Each row is a point. Two turns around zero, p and q, are shown by what they do to some points. Write where each new point lands after one turn and then the other. Backwards means that the second turn is done in reverse. Each puzzle has new turns, and all numbers are rounded.

Turn p:
[ 0.6  1.5 -0.1] => [-1.4  0.6 -0.6]
[-1.7  0.7 -1.2] => [-0.9 -2.0  0.0]
[ 4.2 -3.1 -1.5] => [ 3.8  2.0 -3.3]
[-3.1  1.0  2.8] => [-1.6 -0.6  3.9]
Turn q:
[3.6 4.1 2.4] => [0.3 4.9 3.4]
[-1.7  0.3 -0.2] => [-1.5 -0.9 -0.1]
[-0.9 -2.3  0.2] => [ 0.9 -2.3 -0.4]
[-1.0 -2.1 -2.4] => [ 0.2 -1.7 -2.9]
Where do these land?
q, then p: [-3.3 -0.4 -3.9] => [ 1.4 -4.8 -1.1]
q, then p backwards: [1.5 3.4 1.9] => [0.5 0.8 4.1]
p, then q backwards: [ 2.2 -1.1  0.9] => [ 2.5  0.4 -0.6]
q, then p: [-0.4 -1.9  1.1] => [ 2.0  1.0 -0.1]

Turn p:
[-1.7 -2.3  1.9  2.1] => [-3.2 -1.1  0.4  2.2]
[-1.1  2.4  3.0  2.8] => [-1.2  2.6  3.1  2.5]
[ 0.1  1.5 -1.8 -4.5] => [ 2.6 -0.8  0.5 -4.3]
[ 0.8 -3.3 -1.6  1.8] => [-1.3 -1.1 -3.5  1.4]
[ 0.1  3.4 -2.0 -2.3] => [ 2.3  1.9  0.6 -3.4]
[ 1.8 -1.6  0.6  0.2] => [ 0.8 -1.4 -1.0  1.6]
Turn q:
[ 0.4 -2.6  2.9  1.0] => [-1.7 -3.2 -0.9 -1.6]
[-0.2  2.7  1.2 -2.2] => [ 0.8  1.8  2.4 -2.0]
[-1.9 -2.7  2.3  2.3] => [-3.8 -2.0 -1.7 -0.7]
[ 1.2 -0.8 -5.3 -1.6] => [ 4.0  1.8 -2.6  2.7]
[3.0 0.4 0.3 0.0] => [ 1.9 -1.9  1.4  0.4]
[-2.5  2.9 -1.5  0.5] => [-1.2  3.5  1.2  1.3]
Where do these land?
p, then q backwards: [ 1.1 -0.6 -2.7 -2.7] => [ 0.9 -2.6  0.9 -2.8]
q, then p: [ 1.2 -3.6  0.3 -2.3] => [ 1.8 -1.8 -3.2 -1.7]
q, then p: [0.3 2.8 1.4 2.7] => [-2.3 -0.6  2.8  2.0]
p, then q: [-0.7  1.6  2.0  2.4] => [-2.6  0.0  2.4  0.1]
p, then q: [-1.6 -3.5 -1.2 -1.0] => [-0.1  1.3 -3.9 -0.4]
p, then q: [-1.9  4.1  3.3  0.6] => [-2.4 -0.9  4.1 -2.8]
q, then p: [ 1.6 -0.9 -3.2  0.4] => [ 0.5  1.6 -2.7  2.0]

Turn p:
[ 0.4  3.6  0.1  2.1 -2.5 -2.1] => [ 2.8  1.9 -2.6 -3.1  0.4 -0.1]
[ 0.3 -3.1  1.1 -2.1  0.0  0.2] => [-2.0 -0.8  3.0  0.3  0.4 -1.2]
[-1.5  0.7  4.1 -0.3  2.9  2.0] => [-3.5  0.8  0.6 -0.1  0.1  4.3]
[ 1.2  3.2  0.4  4.1 -2.5 -4.0] => [ 3.6  3.9 -3.2 -2.8  2.1 -0.9]
[-2.8  1.5 -0.2  1.6 -1.3 -2.1] => [ 0.7 -0.7 -2.9 -2.0  2.3  0.1]
[ 1.1 -2.0 -2.0 -5.0  1.9  2.7] => [-0.4 -3.6  4.1  2.6 -2.9  0.2]
[ 0.7 -2.5 -2.2 -0.7  2.6  0.5] => [ 0.0 -1.3  1.4  3.9  0.1 -0.6]
[ 0.6 -1.4 -1.3  0.2 -1.1  2.8] => [-1.2 -0.4 -0.4  1.1 -2.5 -1.9]
Turn q:
[ 4.1 -4.2  2.7  2.2  1.4  2.4] => [ 3.0 -5.0  0.3  0.8 -1.2 -4.2]
[ 0.4 -0.6  0.6  2.3 -0.9 -1.2] => [ 1.7 -0.1  1.9  0.1  1.3 -0.5]
[-1.5  2.4  4.0  2.0  4.2  0.2] => [-2.0 -1.6 -1.8 -1.9  5.0 -2.8]
[ 0.1  2.7 -1.3 -1.3 -2.4  0.9] => [ 0.3  1.9 -0.6 -2.4 -1.5  2.2]
[-4.0  0.6 -2.2 -2.8 -2.1 -2.9] => [-3.3  3.4  1.9  1.3 -0.3  3.8]
[ 2.1 -4.1 -0.2  2.8 -1.4  1.7] => [ 3.9 -3.4  1.7  1.6 -1.2 -0.3]
[-2.0  0.3 -0.9 -0.5 -0.7  1.7] => [-0.7 -0.7 -0.7 -0.3 -0.1  2.6]
[ 0.5  1.6 -2.0 -1.3  3.4 -1.9] => [-1.2  2.9 -2.8  1.8  0.7 -1.4]
[ 0.3  1.3 -0.7 -3.5 -1.5 -0.9] => [-1.8  2.5  0.1 -0.9 -2.6  0.6]
Where do these land?
p, then q: [ 2.3  0.0 -3.1  4.3  1.5 -0.2] => [ 4.7  2.9 -1.0 -0.2  2.1 -0.2]
q, then p: [-3.1  3.1 -0.2 -3.1 -1.7  0.2] => [-1.6 -3.8 -1.2 -1.6 -2.4  2.2]
p, then q: [ 1.8 -2.5 -0.5 -1.0 -0.8  1.4] => [-0.4  0.5  3.2 -0.7  1.5 -0.4]
q, then p backwards: [ 1.1 -0.3  4.7  1.7  0.2 -0.5] => [-0.5 -2.5 -0.3 -2.4 -3.0 -2.3]
q, then p: [-0.4 -3.2  2.0  0.5 -2.9  2.3] => [-3.8  1.0  2.5 -0.6  0.0 -2.4]
q, then p: [ 1.1  1.4 -3.1  1.4  5.0  0.0] => [ 4.4  0.1 -2.5  3.7  0.3 -0.2]
p, then q: [-2.9 -1.5  1.3 -1.4 -1.2 -0.4] => [-3.1 -1.1  0.3  2.2  0.0  0.2]
q, then p backwards: [-1.4 -0.8  1.1 -2.4 -3.3 -2.5] => [ 2.2 -1.2  3.3 -2.4  0.7  1.8]
p, then q: [ 1.5  4.0 -2.1  0.0  3.1 -0.2] => [ 4.5 -1.5 -1.6 -1.8 -2.0 -0.4]
